Each wall is flat, endless, passes through zero and stands at right angles to its row. A trip goes straight from one point to another. List the walls that it crosses, first one first.
In the rows, 128 means zero.

Walls:
(1): [ 98 133]
(2): [116  64]
(3): [149  92]
(4): [201 151]
(5): [ 97 155]
Trips:
[ 98 194] to [141 155] -> 4, 1
[152  16] to [152 162] -> 4, 2, 3, 5
[ 63 202] to [ 89 112] -> 2
[185  90] to [157 106] -> none
[106 110] to [162 108] -> 5, 1, 4
[162  89] to [136  57] -> 4

Walls:
(1): [115 163 112 153 127  71]
(2): [166 140 206 112 107 148]
(3): [201 149 142 123 113 180]
(4): [134 133 120  62 149 177]
(5): [105  28 157  70 136 101]
(6): [ 31 111 146 145 227 109]
Trips:
[208 108 193 149  73  93] to [171  68  94 121  78 120] -> 2
[153 165 166 104 115 117] to [ 66 203  89  70  76 137] -> 3, 2
[160  79 142 105  52 204] to [194 109  96  62  73 123] -> none
[ 93 168 111 102 206 124] to [149  70 176 159 111 144] -> 5, 1, 2, 4, 3, 6
[136 166  29  82 157 107] to [117 101  87 152  90  73] -> 4, 5

Walls:
(1): [ 82 141 119 165 136 138  77 137 188  89 132  27]
(2): [137 181 136 158 124  80  86  88 104 115 152 154]
(3): [ 76  89  96 100 155  67 139 177 151 176 139 249]
(4): [112 102 167  93  90 129 192 160 110 145 169 109]
(5): [ 81 112 208 126 142 199 162 167 162  81 171 137]
(6): [ 92 149 134 147 115 141 165 132  88 170  99 134]
(7): [ 67  16 135 182 167 165 123  37 106 110 201 144]
(8): [153 127 151 149  68 159 140 165 155 208 179 147]
Trips:
[172  50 129 122 166 154  87 124 121 128 106 109] to [166 131  86 144  82 188 201 209 200  80 111 102] -> 5, 8, 7, 4
[178 173  63  74  59 137  90 193  98 164 137  80] to [115 145 137  34 141 161 113 192 217 163 194 108] -> 3, 5
[159 149 140  82  76 150 101 179  76 105  58  78] to [170 166 186 115 148 133  91 127 122 202 120 154] -> 1, 8, 2, 4, 3
[173 124 128  69  58 116 138 131 139 124 126  94] to [123 128 178 135  98 149 187  88 139 162 127 136] -> 6, 5, 7
